Each point is reached from the start by the listed moves, each made once or not at all, plus a little noise. Say if it took an odd or an even number of moves. Then give how often each move was made.

Moves:
(1): [24 11]
(2): [32 56]
Start: [18  0]
Points:
[17 -1] => even (0, 0)
[42 11] => odd (1, 0)

Moves:
(1): [ 5 41 15 -2]
(2): [ 13  14 -19  -2]
(3): [  2  20   2 -33]
(4): [-28  21 -13 -11]
Start: [24 15 -9  8]
Points:
[  6  70 -38 -38] => odd (0, 1, 1, 1)
[ -2  56 -20 -34] => even (0, 0, 1, 1)
[ 10  51 -39  -5] => even (0, 1, 0, 1)
[ 26  37  -8 -26] => odd (0, 0, 1, 0)

Moves:
(1): [ 1  6 -1 41  5  9 18]
(2): [  4 -14 -12  36  -3  23 -22]
(3): [12 11 -6 -8 -5  2  4]
(4): [ 12 -13  25  28  20  21 -14]
(5): [  0   0 -19 -32  19  -2   8]
(6): [  2 -18   4 -11  -4   0  16]
Start: [ 2  3  4 -3  6 -5 -8]
Points:
[  7 -12 -10  34   3  15 -30] => odd (0, 1, 0, 0, 0, 0)
[17  5  1 20  1  7 25] => odd (1, 0, 1, 0, 0, 1)
[ 10  -6 -26  42  27  24  -3] => odd (1, 1, 0, 0, 1, 0)
[ 34  -9  11  95  25  48 -20] => even (1, 1, 1, 1, 0, 0)

Moves:
(1): [ 11   8  41 -18  -6  19 -20 -19   8  -1]
(2): [ -4  27  10   0  25  18  -9 -18 -40   2]
(3): [-17  14 -28 -13 -24   8  10  -9   8 -22]
(4): [ 12  -9  12  16  10 -23  28 -31  -9 -13]
(5): [-23 -35  -4 -35  20   2 -16  16 -33   3]
(6): [ -3  31 -15 -11  35  -6  24 -17  23 -16]
(7): [ -5  -6   4 -15 -19   3  29  -4  -2  -3]
(8): [ -9 -13  22 -17   3  -8 -16  35 -21 -52]
(9): [ 22 -10   0 -24  29 -44  -3  12 -22  22]
Start: [ -5  11   0  16  -5  13 -12  11  13  -9]
Points:
[-27  17  -4 -68  94 -41   5   0 -81 -85] => odd (0, 1, 1, 1, 1, 1, 0, 1, 1)
[-31  48 -14 -11 -23  42  18 -20 -21 -33] => odd (0, 1, 1, 0, 0, 0, 1, 0, 0)
[-11 -33  42 -75  27 -35 -29  14 -57 -75] => even (1, 0, 1, 1, 1, 0, 0, 1, 1)

Moves:
(1): [ -7 -13 -25 -14   2  -7  19  -5   6 -16 -13 -11  14 -12]
(2): [  2 -11  15  -4  -5  -9   3 -12  -7   1  20   8  -1  -1]
(3): [  9  -9   8  12  22  -7  13   1 -13  -5   9  -5  23  10]
(4): [-13  -6  19 -17 -15   1 -10 -12   0   3  -7 -16  -3   6]
(5): [ -1 -13 -13  23 -17  -4  -7  -8  19  -1   3 -14   5   4]
(6): [  5   2 -29   2   8 -15 -21 -10 -23  -3  16   3  -1 -15]
(7): [ -6   1  -3 -15   1  -1   9 -14  -4 -14  10  -6   0   9]
(8): [ 29 -11   3  -8 -16  33   4   2   6  -8  11  -9   1  -6]
(9): [ -3 -23  -9  -3 -11  12  -5   3   3 -13  -2  -6   7   2]
(10): [-29  -2   8 -33 -17  15  -8   3  18  -8   0 -15  29  -4]
(11): [ 15  -5 -33   3 -18 -17  -7  16   6   8  12  16  20   7]
Start: [  8 -13 -13  -1  -2  10 -12 -16 -28  -7  25   0  13 -16]
Points:
[ -9 -16 -40 -44 -36   8 -15 -12 -10 -24  49  -4  61  -6] => odd (0, 0, 0, 0, 0, 0, 1, 0, 0, 1, 1)
[-16 -52 -21 -28 -37 -11   2 -69 -15 -33  40 -41  28 -12] => odd (1, 1, 0, 1, 1, 0, 1, 0, 0, 0, 0)
[-10 -44 -67 -47 -20 -20 -26 -23 -34 -29  43 -26  95 -26] => even (1, 0, 1, 1, 0, 1, 0, 0, 0, 1, 1)

Moves:
(1): [ 22   0 -16  24  -3   0   7  -6   3   2  -7   4   6  -7  -5   9]
(2): [ 22  -5 -14  18  -9 -18 -21   5  -8  14   3  19  14  25   4 -13]
(3): [  0   6  -2  -4  10 -18  -6   1  14 -14  -1   8   2  13   5   8]
(4): [  6  -2  -8  -4  23  17  12   3  23  10  -1  -7   8  11 -19 -15]
(5): [  1 -16  -5  -2  -6  -4   0   8   6  -6 -15  -3  -2   2  -1  -8]
(6): [  7  -2   0  12 -18 -11   4  15 -13  -5  13  -7  -7 -16 -23 -11]
(7): [ 17  29   4  -2   1  35  -5  15   3 -31  -6  15   8 -20  -9  13]
(8): [  1 -16  -5  -8   2  -8  -3   8  -5   6   4  -3  -3  -4  12   6]
(9): [  1  -3 -23 -19   9 -10  13 -17   5   1   6   3   0  13  16   5]
(10): [ 10 -32  13  -9  -1 -11  19 -19  15  15  12  -1 -12   3   6   5]
(11): [ 15  -6 -15  19   1 -18  -2 -17  10  10   8   0  10 -13  21  -9]
(12): [ -3   1  -5 -14   8  -5 -17 -13   6   4  -5   5   1   2 -12  11]
(13): [  0  13   3 -21   8   1   9   1  13   2 -11  -9  15   3   3  19]
(14): [-21   3 -10  -6 -21  -6 -22  11  15   3   7  24  -1  -2   7  -1]
Start: [  9  -7  -7  10   1   1  -3 -11 -10   9 -11   9   7  -7   3   2]
Points:
[ 70 -45 -52  18 -23 -11 -31  17  34  19  -5  56  17 -12 -37  -3] => even (1, 1, 0, 1, 1, 1, 1, 1, 0, 1, 0, 1, 0, 1)
[ 57  -1 -23  35 -29   4 -25  32 -23 -20 -16  33  19 -15 -27 -18] => even (0, 1, 0, 0, 1, 1, 1, 0, 0, 0, 0, 0, 0, 0)
[ 20 -22 -51  18 -15  -8 -19   7  28  16 -19  25  12 -17 -49 -13] => even (1, 0, 0, 1, 1, 1, 0, 0, 0, 0, 0, 1, 0, 1)
[ 38 -39 -95  -5  15 -52 -41 -10  49  28 -18  60  31  46  11   5] => odd (1, 1, 1, 1, 1, 0, 0, 1, 1, 0, 0, 1, 0, 1)
[ 36 -45 -29  -2 -32 -26 -30  -2  25   4   7  38   0 -55   4   8] => even (0, 0, 0, 0, 1, 1, 1, 1, 0, 1, 1, 1, 0, 1)
[ 32   3 -42  -6  15  -8  26 -32  11  13 -22   8  28   2  16  34] => odd (1, 0, 0, 0, 0, 0, 0, 0, 1, 0, 0, 0, 1, 0)

Moves:
(1): [  3   0  -7  14  10  -5 -14   6   0  -1 -11   2   1   0  -9   1   4   2]
(2): [ 15  -3   8   1  -1   7  10 -11  14  10  -5  -8 -10  -6 -13  -1  -7  -3]
(3): [ 14  -2  10   0  16  -2  15 -12  13   0   2 -17  31   9  -3 -13  23  22]
(4): [-20  12  -1  10   7   9  -3  -8  21   9 -13  31 -15  17   0  -6   4  14]
(5): [ 13  -5  -7   1 -11  -2  -2   4  -9 -11   3 -17   0 -11 -11 -12 -17   6]
(6): [ -5  -8   1   8   1  16   9 -22 -19  -6  -2  20   0  -7 -24 -15   2  13]
(7): [ -4   8   5 -16 -18 -45  -7   0 -21   1   3   5  19  -4  37  -7 -23   8]
(8): [ 4 -4  2 19 -7  5  4 22 15  4 -5  7  6 -8  0 15 -2 -7]
(9): [ -8  10  -4  -3   0  -2  -7   2  -8   4  -7  -7 -17  10  -8  17  -9  -6]
(10): [ 13  -4  -2  -2 -13   6  19   1  13   1   2  17   3  -7   4  -4  -1   4]
(11): [ 16   0   7  -6  -6  -4   6   7   2   7   2   3   1  -4  -5 -12  -5  16]
(12): [ 10  21  17   2   7  -2  -8  22  17 -31  -3  -1 -13   9 -15  20  -4  29]
(13): [-19 -11 -13 -13  25   8   8  26   5  -4  14  -6   4 -13   7  -3  10  -3]
(14): [  1   4  -2   3  -7 -12  12   4   4   1   5   6 -17   2  10  -1  -8   8]
(15): [-19  17  12 -11 -18   9  21  10   1  -5  -3  21 -11 -13  11  15  10  -7]
(16): [ -3 -15  -6  -2  -6  16 -10  24  -5  -8   0  -2  -2 -25   1  12   1   1]
(17): [10  5 -4 11  7  1 -4  3 -1  3 -1 -5  1 -1  0 -3 -7  6]
(18): [ -4  -2 -14   3 -12   7   3 -16 -13  21  10  -3 -15 -16 -17   1 -11 -14]
Start: [  9  -1   1  14 -10  10   0 -15  -8   1  12   3  -1 -14  24   7 -13  -4]
Points:
[ 26   5   3  43 -37  47  48 -35 -14  22   3  -5 -15 -56 -39  12 -27   7] => odd (0, 1, 1, 0, 1, 1, 0, 1, 1, 0, 0, 0, 0, 0, 1, 0, 1, 1)
[ -2  25   9  22  -1   0  43  24  46  27 -13  45  12 -32  49  16  -7  29] => odd (1, 1, 1, 1, 0, 0, 1, 1, 1, 1, 0, 0, 1, 0, 1, 0, 1, 0)
[ -6   3  -5 -14 -15  48  49  38  24  -8  12  27  -7 -51  23   3   3  44] => odd (0, 0, 1, 1, 1, 0, 0, 0, 1, 1, 1, 0, 1, 0, 1, 1, 0, 0)
[ 11  18   7  39 -18   4 -16  11  -2 -33 -14  70  -6 -32  21   6 -36  75] => even (1, 0, 0, 1, 0, 1, 1, 0, 0, 1, 0, 1, 0, 0, 0, 1, 1, 0)
[ 21  22  27  18 -41 -44  38  24   7   8   7  30  28 -34  63   9 -14  38] => odd (1, 0, 1, 0, 0, 0, 1, 1, 0, 0, 1, 0, 0, 1, 1, 0, 0, 0)
[ 24 -12  -1  11 -68  46  49 -15 -29   9  24  23 -58 -95 -22  -8 -47  18] => even (0, 1, 0, 0, 1, 1, 0, 0, 0, 0, 1, 0, 0, 1, 1, 1, 0, 1)
[ 12  -5 -21  54 -25  30  14 -59 -10  24   0  33 -57 -34 -40 -27 -42  25] => odd (1, 1, 0, 1, 1, 1, 0, 0, 0, 0, 0, 0, 0, 1, 0, 0, 0, 1)
